Every row gives one point. The points of each table are mixes of a few directions, plus a little noise. How many directions does each table use, and how many do they share? Where both have some left over, give the other angles between the two spaces (their principal angles), to ten degrees, smallest first.

First:
[[  0   7]
 [ -5  31]
 [ -5  26]
 [ 12 -63]]
Second, 7 rows:
[[ -5  28]
 [  2 -14]
 [ -8  38]
 [-11  59]
 [  8 -49]
 [  5 -30]
 [  6 -32]]
Directions: first 1, second 1, shared 1

First, 8 rows:
[[  5 -13 -16 -12]
 [-14  38  45  35]
 [  9 -26 -31 -24]
 [  7 -21 -25 -19]
 [ -5  13  16  12]
 [-20  55  66  50]
 [  9 -25 -29 -22]
 [  8 -22 -26 -20]]
Second:
[[-22  30   9   6]
 [ -9 -57   8  33]
 [ 24  -4 -24 -30]
 [ -7  36  42  29]
 [ 14  -7 -36 -38]]
Directions: first 1, second 3, shared 1

First (8 x 6):
[[ 57 -25 -14 -11   1   7]
 [ -7  14  28 -14   9  10]
 [ 27 -46   1   6 -44  -1]
 [-72   3 -22 -11  29 -12]
 [ 47 -35 -14   3 -22   1]
 [ 20 -10 -19  27 -26 -11]
 [-30  40  -7  -6  44  -1]
 [-41  59  45   7   9   6]]
Second:
[[  3  26   7  34 -22  -8]
 [ -1 -21  -5 -28  18   6]
 [ -2 -17  -5 -23  14   5]
 [ -1 -14  -3 -19  12   4]
 [  3  35   9  46 -29 -10]
 [ -6 -58 -15 -76  49  17]
 [  5  50  13  65 -42 -15]]
Directions: first 4, second 1, shared 1

First, 8 rows:
[[-57 -26  31 -25  46  23 -27 -19 -81]
 [-37  11  11 -68 -25 -42  -9   5 -44]
 [  9  18 -11  24   2  12  25 -15  43]
 [-15  36 -10   6 -20 -25  36 -13  36]
 [  9 -11  -9  30  30  -1   4  18  19]
 [ 11 -16  13  22  12  50 -10 -21 -11]
 [ 49  -6 -14  31 -51 -21  -9  30  26]
 [ 34  -8 -10 -21   1   7  -9  16  15]]
Second (7 x 9):
[[-34   3   0 -24 -18 -16   5  21  16]
 [ 28  26   3 -36   7   5  96  58 -83]
 [ 35  14   2 -11 -18 -35 -13  14 -14]
 [ 16  28 -13  14  15  -8 -43  11  40]
 [-19 -13 -19  18   1   0   5 -36  14]
 [-14 -35   5  30   9  27 -24 -53  14]
 [-12 -24  21   9   6  27 -26 -17  10]]
Directions: first 5, second 5, shared 1; angles 30, 50, 60, 90

First, 10 rows:
[[ -4  38 -37 -35  26 -43  28   8  18 -15 -19]
 [ 12  60 -37 -49 -37  -2  -1   5  -3 -29 -27]
 [ -1 -40  25  42  -3  52 -25  10 -17  21  42]
 [  4  50 -56 -53  20 -35  24  16  14 -27 -19]
 [  7  -4 -11 -29  17 -37  13 -10   8 -15 -28]
 [ -8 -22  35  30  -6  -1  -2 -18   1  17   0]
 [ 29  13 -19 -55 -46   9 -20 -10 -18 -38 -38]
 [ -5 -45  28  44  12  32 -14   5  -9  24  36]
 [-13 -46  30  47  30  11  -2   1   1  29  31]
 [-21  -4  41  57 -12  15  -1  -8   3  33  21]]
Second (10 x 11):
[[ 22 -51  26 -14 -20   4 -22 -27 -17 -14 -27]
 [ 17   0 -11 -33 -17  -3  -9  -7  -8 -23 -24]
 [-27  38  11  57 -17  38   0  21   3  35  45]
 [ 25 -30   4 -37 -17  -4 -15 -21 -14 -26 -34]
 [ 25  14 -37 -45 -23  28 -20  15 -18 -31  -5]
 [ 18   0  -9 -19 -30  34 -24   6 -19 -17   1]
 [-34  50 -30  32  51 -11  34  39  27  30  48]
 [-23  -3  48  34   0 -50  24 -40  22  25 -27]
 [  0  11 -48 -15  45   7   9  40   4  -5  32]
 [-21 -29  45  42  28 -43  23 -30  22  28 -10]]
Directions: first 4, second 4, shared 4
